Each row of a before or after table is a point. The points were changed in one or more steps. Then noise was added and the rows were shuffled. The steps act on columns, c1 being the first. Name the steps. A step turns or swaps two columns, mirrors them in a line or flattens them onto one, adds a multiple of one to another, or multiplies or shifts one. Angles are multiples of 10 degrees, from the lower column toward the higher: turns from -170 to 170, lines from 10 to 170 but not 90. Use the fewest steps. Two steps may share a column if one is a turn and the other turns, adds or multiplies; they go together, in the order done. Otherwise the lowest column goes first.
In the rows, zero is written as 128.

Before (12 x 3):
[[111 100 110]
 [112 160  90]
 [131 140 112]
 [229 133  89]
 [104 138 193]
 [115 117  90]
 [119 104 106]
 [105 112 129]
 [115 120  89]
 [121  95  93]
 [125  95  84]
 [103 121  95]]
After (12 x 3):
[[137 133 109]
 [187  43  90]
 [102 142 129]
 [114 136  91]
 [108 147  94]
 [ 96 129 110]
 [113 132  89]
 [ 98 112  83]
 [148 156  91]
 [127 150 192]
 [103 122 106]
 [ 96 120  92]]
Steps: turn c1 and c2 by -60 degrees

Before (14 x 8):
[[101 105  91 112 130 130 141 119]
 [212 126 116 137 159 147 143   7]
 [142 106 149 117 158  94 104 126]
 [120 137 140  83 161 103 160 130]
 [125 127 148  95 162 110 101 102]
 [112 146 137 157 152 138 108 122]
 [105 100 155 148 141 132 112 129]
 [103  98 123 152 158 133 109 146]
 [145 112 135 153 130 103 100 136]
 [108 121 151  95  97  92 107 152]
 [159 111 144  59 155 133 118 145]
 [115 128 128 139 157 137 110 155]
 [111 123  37 137 147 132 113 151]
 [106 105 143 153 141 136 137 140]]
After, 14 rows:
[[104  99 123 151 158 109 133 144]
 [111 123  36 137 148 112 132 150]
 [121 136 140  84 160 160 103 130]
 [116 127 129 139 157 111 137 155]
 [159 111 144  59 155 117 132 145]
 [144 113 135 153 130  99 104 136]
 [101 105  91 112 130 141 130 120]
 [212 126 116 136 159 143 147   7]
 [105 100 156 148 141 112 132 129]
 [106 105 142 153 142 137 136 141]
 [112 146 137 158 153 108 139 121]
 [124 129 149  95 162  99 110 102]
 [142 106 149 118 159 105  93 126]
 [108 120 150  96  97 107  92 152]]
Steps: swap c6 and c7

Before:
[[152 129  83 122 174 125  94 119 130  98 156]
 [140  69 128 123 196 161 159 125 137 107 117]
 [177 148  80 170 109 119 117 127 117 124 137]
 [132 121 129  85 173 130 131 156 156  84  52]
 [152 107 101 125 184 133 182  82  66 102 130]
 [139 155 173 103 215  58 185 117 155 122 154]
 [107 134 189 134 109 105 119 133 114 120 178]
 [169 155 165 141 123 133 102  88 110 147 109]
 [108  95  87  89  92  96 136 134 102 135 133]]
After (9 x 11):
[[108  95  87  90  91  98 135 132 101 133 131]
 [150 127  83 121 174 125  96 118 131 100 128]
 [176 147  79 169 110 119 114 129 116 123 127]
 [131 121 127  83 172 132 133 155 154  82 125]
 [140 154 174 102 215  58 185 116 154 123 127]
 [167 156 166 142 124 133 101  87 111 146 127]
 [152 107 100 125 183 133 185  83  67 102 131]
 [106 135 191 132 109 104 117 132 113 120 127]
 [138  69 128 125 197 160 159 125 137 109 131]]
Steps: multiply c11 by 0

Before:
[[150  96  92 166 161 164  97 100 121 136 110 146 151 147 108 115 153  92]
 [102 112 134 178 113 165 127 104 109 116 110 157 176 124  59 133 175 109]
 [151 139 201 129 188 130 151 202 120 141 192  72 156 122 130 139 138 162]
 [150 144 121 174  98 148 160 143 146 152  96 138 130 111  88 158 184 108]
 [125 164 140 142 154 166 129 139 107  99 117 132 139 141 130 145 152 120]
 [106  64 110  46 146 132  99 153  87 153 167 155  81 105 116  93  70 130]
 [131  74  54 106 128 126  83  96 131 128 183 127 126 134 129 126  79 191]
 [156 133 120 135 111 124 157 106 125 106  74 152 179 103 106 138 150  89]
 [ 72 102 116  70 112  96  84 104 140 187 122 104 135  94 128 124  97 156]
 [114 115 179 124 142 146 169 181 159 103 172  59 121 106 132  94 125 145]]
After, 10 rows:
[[123 161 138 138 146 168 122 112 108  99 109 132 140 127 128 122 152 108]
 [117 113 194 125 139 146 128 109 158 103 176  59 120 187 131 160 124 133]
 [150 146 143 172 107 149 157 133 147 152  90 136 127 149  86 107 184  98]
 [106  62  94  47 142 133 116 128  84 157 177 154  80 163 116 153  68 124]
 [ 70 102  91  70 114  95 103 169 140 187 130 105 135 132 127 119  96 148]
 [153 131 141 135 117 125 154 160 123 106 100 150 177 129 105  81 151  78]
 [151 141 196 126 169 131  97  84 120 142 138  70 157 188 132 193 138 151]
 [149  99  81 164 150 164 129 133 121 132 133 147 154  94 108 108 150  81]
 [101 112 130 176 115 165 121 143 109 117 117 155 176 114  58 112 176  96]
 [131  71  41 106 128 127 139 143 131 130 144 127 124 101 128 178  75 180]]
Steps: turn c3 and c7 by -40 degrees; multiply c5 by 0.7; turn c8 and c14 by 130 degrees; turn c11 and c16 by 70 degrees; shift c18 by -10

Before (12 x 24):
[[ 92 113 166  71 150  77 146 140 124 122 198 109  94 147 124 149 142 178
   79 111  92 121 120 126]
 [ 97 124 148 134 151 103 137 185 158 145 183 148 153 155 160 146 163 105
  127 184  96 115 150  91]
 [139 112 100 103 168 149 108 138 181  89 112 147  89  95 105 128 126 174
  142 140 150 164 144  99]
 [124 150 175  81 151 120  96  99 102  91 201 107 125  95  98  99 113 124
  121 168  98 110 140 163]
 [146 114 178 158  80 107 120 119 163  87 172 150 170 183 133 126 173 111
  113 104 167 184 177 110]
 [153 146 113 139 101 133 111 183 173 115 175 190 160 115 106  72 144 117
  125 131 156 151 138 165]
 [100 165  92 161  73  72 141 173 152 136 124 119  92 104  75 124 180 189
  176 104  98  88  79 180]
 [117 161 123 100 127 145 119 178 157 104 135 108 138 169  87 134 115 122
   89 115  96 133 157 170]
 [109  89 117 121 153 127 110 160 131 114 155 185 104 155 158  83 130 132
  102 105 136  93 108  96]
 [ 99 150 120  76 118  97 126 132 178 159 127 104  79  94 165 143 138 176
   90 199 172 147  98 182]
 [ 94 140  93 161 119 140 146 103 136 113 166 149  88 124  76  82 153 157
   96 151 151  93 133 158]
 [ 84 145 170 110  80 146 119 127 103 126 160 143  77 145  75 141 117 120
  151 129 111 174 100 124]]
After:
[[100 164  93  95  74  71 141 172 151 137 114 119  93 104  76 115 182 189
  177 147  98  89  80 179]
 [ 97 124 147 115 152 103 137 186 158 117 196 146 153 155 159 159 163 107
  125  78  98 116 152  91]
 [117 160 123 166 127 143 118 179 154 135 128 108 138 170  87 113 115 120
   89 131  95 133 155 171]
 [146 114 178 121  82 106 121 118 165 178 122 149 170 183 132 110 172 110
  112 146 168 185 176 110]
 [126 148 174 187 151 120  96  98 102 137 193 108 127  94  98 176 113 123
  120 126  98 110 140 164]
 [ 91 114 165 180 149  78 146 141 125 104 223 108  94 148 125 103 144 179
   81 123  90 121 121 127]
 [ 94 140  94 106 120 138 146 102 134 158 138 148  88 124  77 175 155 157
   95 148 152  94 136 160]
 [ 84 144 171 145  79 147 119 126 104 120 167 143  78 144  75 122 115 120
  152 116 111 173  99 124]
 [100 147 119 157 119  96 124 132 178  78 180 102  80  93 164 173 139 176
   89  72 171 146  97 183]
 [138 111  99 170 168 149 109 139 179 148  91 148  90  95 104 136 126 174
  144 121 149 162 144  98]
 [110  88 117 142 152 127 111 159 131 138 149 186 105 155 156 140 130 131
  102 177 136  93 108  97]
 [153 146 112 126 102 135 111 182 174 146 158 189 158 116 106 166 145 117
  126 168 156 151 141 165]]
Steps: turn c4 and c10 by 150 degrees; add -1 times c10 to c11; turn c16 and c20 by -130 degrees

Before:
[[108 180  93 226 113 147 146 169 139 119  96 155 138 107 149 161 111 117
  151 136 149 158 133 110 159  83 124  92 139  99 109 128 140 116 134 126
  154 147 109 145 138 197 152 151  78 129 153 159 105  98 116 127 107  34
  135 155 120 109 133 109 130 154 126 124]
 [111  45 100 114  99 111  88 140 103 104 115 142 116 102 146  74  76 150
  154 107 150 114 120 169 142 142  71 137 112 142 134 129 109 140 135 159
  172 148  94 133 224 111 148 111  74 121 162 104 118 148  99 119 131 150
  111 144  90 126 142 123 162 202  58 123]
 [147 174 222 138  90 149 122 145  80 105 149 124 113 144 153  76 201 128
  116 147 152 124 165 147 123  93 160 138 162 117 133 129 127 147 163 134
  103 169 103 101 136 106 111 151 145 145 136 116 105 135  98 200 139 163
  114 135 150 162 145 135 144 139 126 129]
 [153 129  87 125 127 107 145 118 149  95 150 170 111 121 113  91 181 125
  127 135 168 103 142 136 127 122 152  93  85 114  84 138 104 124 118 112
  160 131 224 138 112 103 116 153 152 166 173 191  79 127 110 135 156 145
  135 144 154 134 132 108 152 150 110 134]
 [122 138 140 162  94 184 140  76 127 109 103 165 123 126  20  76  99 123
  110 151  89 150 140 158 105  78 124 139 106 127  93  32 106 155 143 140
  126 154 135 107 119 145  99 101 145 102 178 103  79 140 114 112 119 158
  136  62 156 150   8  93 111 215 128 136]
 [ 79 170  87 114  92 105 148 137 105 204 121 133 122 144  82 165  86 172
  150 141  96 114 150 120  96  70 129 132 161 145 123 138 125 142 133 117
  162 121 167 158 129  99 108  61 128 148 150 100  84 115  98 209 154 113
   96 105 161 138 139 161 116 190 119 126]
 [117 183 108 123 102 125 138  80  38 214  77 172 105 146  98  96 118 132
   96 137  57 129 135 105 151  92 146 116 152 124 121 101 164 155 147 109
  161  69  91  85 119 101 110 145 126 163 134 113 159 145  79 159 108 106
   99 136 119 170 121 119 103 123 139 136]
 [118 127  87 115 117 132  92 130 151  98  92 141 125 117 159  78  82 114
   87 136 115 120 127 169  61 166  58 105 147 133 111 142 183 114 163 130
  165 134  96 131 124 235 102 117 144 141 108 108 102 133  75 122 155 150
  134 155 106 138 140 148 126 153 129 152]
 [117 150 232 154 106 138  81 145 149 133 108 118 134 142 120 200  76 114
  153 112 180 116 123 142 164  86 137 132 149  38 135 110 113 127 158 126
  170 165 122 137 171 137 107 131 146 154 139 114  79 146 112 152 102 151
   99  75 161 159 140  93 105 172 148 135]
 [155 124  79 143 135 104 127 155  47  91 115 140  91 127 139 153 105 119
  162 137 138 153 163 104 162  89 159  77 164 141 106 138 110 135 153 145
  172 122 117 149 121 108 101 144 151 143 112 112 149 128  95 133 118 162
  131  93 132  63 131 117 113  44 143 135]]
After, 10 rows:
[[117 183 108 123 103 132 138  79  38 214  76 172 105 147  98  97 119 131
   96 137  58 129 134 105 150  92 146 116 152 125 122  99 163 156 147 109
  137  68  91  85 118 101 110 144 127 162 133 113 159 164  79 160 108 105
   99 138 107 171 120 119 101 123 139 136]
 [109 180  93 226 114 108 145 169 140 117  96 155 138 108 150 160 111 116
  152 137 148 158 133 110 159  82 124  91 141 100 108 128 140 116 134 127
  168 147 108 145 137 196 151 150  80 129 152 159 104 128 116 127 107  34
  133 157  61 107 132 109 131 152 127 124]
 [110  45 100 116 100 145  88 139 103 104 114 141 115 102 146  73  77 151
  154 107 150 115 119 169 142 142  71 137 111 142 133 129 110 139 137 159
  141 147  95 132 224 111 148 111  73 122 162 103 117 174  99 119 132 151
  110 144  70 125 142 122 162 202  58 122]
 [116 150 232 154 106 117  80 144 150 134 109 118 134 141 120 199  76 114
  153 112 181 114 123 142 164  86 138 132 150  39 136 110 113 126 159 126
  141 164 123 138 170 137 107 131 145 155 140 113  79 172 112 151 102 151
   99  77 142 158 140  91 105 173 148 135]
 [152 129  88 125 127 148 145 117 149  96 151 169 112 120 114  90 180 125
  126 136 169 103 142 136 128 122 154  93  85 114  84 138 103 124 119 113
  150 130 225 138 111 104 116 153 151 167 175 192  80 152 110 135 156 146
  135 145 121 134 133 107 152 150 109 134]
 [118 125  87 115 118 125  91 130 152  97  92 141 125 117 159  78  81 114
   88 135 113 119 127 168  61 167  58 105 147 133 111 142 184 113 164 129
  148 133  95 131 123 235 102 116 144 140 109 109 101 158  74 123 155 150
  135 155  77 138 139 148 126 153 129 152]
 [ 78 171  87 115  92 152 148 137 104 204 121 133 121 142  81 165  85 173
  150 141  97 113 149 120  95  71 130 132 162 146 123 138 125 141 131 116
  162 121 166 158 128  99 109  61 128 148 151  98  84 147  98 208 153 113
   96 106 113 139 139 161 115 189 119 126]
 [147 174 222 139  90 107 123 145  80 105 149 124 113 144 154  74 202 126
  117 148 152 124 166 147 123  93 159 138 162 117 132 130 128 146 164 133
  107 169 103 100 135 106 110 152 143 145 136 115 106 113  97 199 138 164
  115 135 181 161 145 135 142 138 125 128]
 [121 138 140 162  95  71 140  75 128 110 102 165 124 126  20  76  99 124
  110 151  90 150 139 159 107  78 123 138 106 127  93  33 108 155 144 141
  118 154 135 107 119 145  99 101 145 102 177 103  80 134 114 111 118 158
  137  61 171 149   7  94 110 215 128 136]
 [155 124  79 144 137 151 126 155  46  90 115 140  92 127 138 152 105 120
  163 137 138 154 163 105 164  90 160  78 164 141 107 138 109 136 152 145
  156 121 117 150 120 108 101 146 151 143 112 113 148 162  96 134 117 163
  131  92  89  64 131 118 113  43 143 135]]
Steps: multiply c6 by -1; turn c37 and c50 by 50 degrees; add -1.5 times c37 to c57

Before:
[[120 111 114  97 122 177  71 122 154  98 160 110 187 176 178 191 140 133
  136 112  91 132  66 118 187 162  74 120 171 112 142 138 185 126 146  88
   93  88  94 141 142  85 147 161 163 106 217 119 134  65 214 138 132 119
  113 175  78 138 126 208  26 126  65 181]
 [148 105 152 108 111 164  46 144 149 105 138  82 175 130 128 223 123 167
  148 109  98 133  34 109 173 141  78 124 150 133 103 143 146 144 148  96
  197 105  59 133 115  78 137 191 116  95 227  77 147 122 167 139 120 118
  116 160 100 163 117 157  78 159  58 159]
 [119  88 129  92 110 137  90 135 129  46 179 103 163 155 120 178 118 181
  124 134  44 174  30 135 149 127  44 135 192 146 166 139 188 109 125 117
  155  93  85 136  79 106  85 177 140  76 195  92 122 109 173 118 119 111
  112 159 131 152 131 149  49 132  92 155]
 [133 177 135 153 184 146 119 116 132  87 146  78 114 138 132 123 161 165
  119 134 137  97 152 165 116  77  96 123 117 134 162  73  96 128 113 118
  168 133 167 125 122 121 134  74 129 114 122 152 115 134 123 136 142 141
  181  96 167 131 142 111 126 122 140 110]
 [166 124  81  96  86 134  72 145 121 150 130 159 152 137 104 150 166 174
  172 116 139 169  97 100 220 113 148 125 140  13 154 122  95 105 148 120
  216 109 139 108 172 173 132 132 133  74 117  90  43 123 154 162  75 120
  102 199 128 138  55 185 140  63 171 154]
 [162 160 146 124 152 138 126 121 111  97 167 116 140  80 148 170 136 172
  131 160 140 116 159 122 160 116 112  67  88 104 146 101 141  81 158 122
  157 138 145 131 157 122  96 109 153 162 125 151  98 183 143 107 147 164
  141 136 137 131  94 111 140 133 121 101]
 [179 159 154 145 160 154 154  77 125  99 142 108 189 124 124 132 152 156
  128 141 128  87 125 129 114  72 113 117  80 134 178  95 117 106 193 111
  136 111 145  96 123 118 133 130 136 144 104 149  91 203 118 158 124 154
  175 109 172 124 157 106 142 159 139 114]
 [143 133 136 103 170 106 140  84  83  95 137 136 135 137 145 127 138 117
  116 124 183 122 183 125 119 109 107 116  87  93 180  70 141  96 130  87
  141  95 135 128 130 114 136 102 133 131 106 120 107 142 127 137 153 184
  185 110 103 155 134 108 142 140 123 108]
 [145 151 110 122 161 121 120 124 109 163 187  93 159 108 118 150 168 129
  131 120 158  99 145 146 123  93 113 121  95  95 147  88 157 126 147 165
  139  83 103 129 166  86 123 102 157 156 115 132 111 158 169 169 160 165
  159 127 143 151 142  86 114 123 154 100]
 [121 123  86  78 113 163 124 170 116 116 110 159 131 117  72  89 139 175
  190 124 147 137 116 138 198 110 151 129  80  16 139 127  78  87 128 141
  153 115 109  84 179 123 160 141 131  63 130 126  88 116 142 148  40 136
   76 151 123 109  58 196 165 104 151 159]
 [146 132 137 115 142 159  94 105 127 108 145 104 129 135 147 114 137 154
  124 136 157  90 171 126 125 107 118 122  87 113 156 103 153 103 136 126
  154 110 117 117  92 125 145 122 164 178 115 162  73 129 100 158 134 135
  146  96 138 124 102  84 128 132 159 125]
 [132 193 139 107 161 153 146  90 136 132 167 117 149 107 134 152 157 103
  129 118 143  66 163 143  99  88 118 110  98  95 136 100 129 107 124  92
  103 111 141 111 144 125 142 138 143 147  69 116  97 121 138 152 162 147
  161  85 120 126  94  90 146 124 131  50]
 [178 175 141 109 175 106  93  75 139 143 131  89 146 106  93 139 136 123
  118 145 127 102 123 103 113 133 101 108 104 101 161  97 152  86 153 128
  134 129 129 115 143 117 107  89 125 140 118 143 116 106 120 142 145 154
  145 105 132 115 127 107 126 142 123 123]
 [161 181 102 135 149 142 136 116 112 105 145 116 129 126 123 124 127 164
  143 105 114 107 164 126 117  97 141 128  77  93 143  81 135 101 104 122
  134  87 138  93 122 130  95 112 123 151 135 126  81 133 104 153 181 162
  168 153 110 113 155 124 114  93 140 106]]
After:
[[135 173 129 154 183 147 116 114 130  86 146  78 118 139 134 121 148 164
  125 134 140 102 150 168 119  79  99 120 121 133 163  74  92 131 113 119
  171 131 168 124 120 119 133  73 132 117 119 152 110 137 119 138 144 140
  178  94 168 125 142 107 126 117 142 107]
 [157 162 141 129 156 137 124 122 111  93 169 118 139  83 145 171 122 173
  135 162 140 113 159 120 158 115 111  72  88 105 143  98 139  83 163 119
  157 134 145 127 157 121  93 107 155 161 125 151  98 184 143 108 152 166
  140 136 137 127  95 112 147 134 123 101]
 [145 130 139 117 144 160  94 103 131 107 146 103 126 138 148 110 129 152
  124 132 158  88 171 125 124 108 124 121  89 111 156  99 152 103 138 123
  154 115 115 115  93 124 145 124 167 180 111 161  75 127 103 155 134 135
  147  98 140 125 106  83 130 134 163 125]
 [147 104 152 109 108 162  44 141 146 111 142  81 173 129 131 223 115 171
  149 107  99 132  34 103 174 140  81 126 148 135 107 145 148 143 152  97
  199 106  58 137 112  78 136 186 114  94 225  77 150 121 167 138 117 121
  115 158  97 162 116 158  80 157  59 159]
 [117 107 114 101 121 176  69 122 157  92 159 112 185 175 177 189 134 130
  140 111  93 133  69 121 189 162  74 117 170 114 144 138 187 125 149  88
   88  87  95 138 138  86 148 158 163 103 219 118 133  67 213 139 132 121
  118 180  82 146 128 205  24 129  63 181]
 [179 172 141 108 173 103  91  73 138 142 132  87 140 108  96 136 123 122
  116 144 126 105 131 104 116 132  96 106 105 103 162  95 155  85 156 126
  136 128 126 118 141 115 106  89 128 140 116 143 118 107 125 136 146 152
  142 105 132 114 125 108 124 143 123 126]
 [181 160 153 149 160 155 150  77 126  99 142 104 189 126 122 133 139 157
  130 141 128  88 126 134 114  74 114 116  82 135 177  96 117 100 196 110
  136 110 146  93 126 117 132 125 134 143 109 148  91 206 122 158 124 156
  176 109 170 128 163 106 145 156 142 112]
 [141 136 139  96 169 107 140  87  88  92 142 138 140 138 144 128 126 119
  118 123 186 119 180 123 119 107 105 117  85  97 180  71 138  99 134  85
  140  95 135 124 127 110 133 101 133 134 104 122 106 144 125 134 153 186
  185 113 103 159 135 109 144 138 124 109]
 [160 181 102 140 151 141 131 113 115 105 147 114 129 124 125 124 114 162
  147 104 116 104 162 124 118  97 139 130  79  91 144  81 134 101 103 123
  134  88 140  96 121 126  95 107 119 154 137 124  85 137 104 152 195 164
  169 155 113 117 157 121 111  96 140 106]
 [131 194 138 110 163 157 148  92 139 135 168 119 148 110 131 154 143 104
  128 120 142  65 161 148 102  86 117 110  95  94 136 100 127 113 127  90
  103 115 140 111 148 127 143 140 145 144  68 118  96 116 143 151 173 148
  159  81 121 124  90  89 139 121 132  51]
 [119  87 127  91 110 138  87 133 126  43 179  99 165 159 122 181 108 182
  120 132  44 179  30 140 153 127  46 133 191 140 169 138 183 107 126 115
  159  93  86 136  78 102  86 171 137  74 196  91 119 112 179 119 121 112
  114 159 128 149 131 147  48 131  88 157]
 [146 148 113 121 161 119 121 124 109 165 185  89 157 106 115 157 162 125
  131 116 161  95 145 141 119  95 110 118  96  92 146  88 157 127 149 167
  136  84 104 129 164  88 122  99 155 160 109 135 114 161 169 172 168 164
  155 127 145 147 143  85 112 127 152  98]
 [167 123  80 100  89 131  73 145 120 151 129 158 150 139  99 151 152 177
  173 117 140 170  97 101 219 110 145 127 138  11 155 118  91 107 151 119
  216 107 137 108 172 168 130 131 131  69 115  89  44 123 149 163  54 122
   97 197 128 139  60 185 141  65 172 155]
 [122 126  88  78 114 162 126 171 116 112 107 158 134 116  71  89 129 177
  191 121 143 135 112 138 199 110 150 129  81  19 140 128  77  89 125 141
  155 113 109  79 180 121 163 140 131  59 128 122  86 114 143 149  17 138
   80 150 123 109  58 196 165 103 150 157]]
Steps: shift c17 by -10; multiply c53 by 1.3
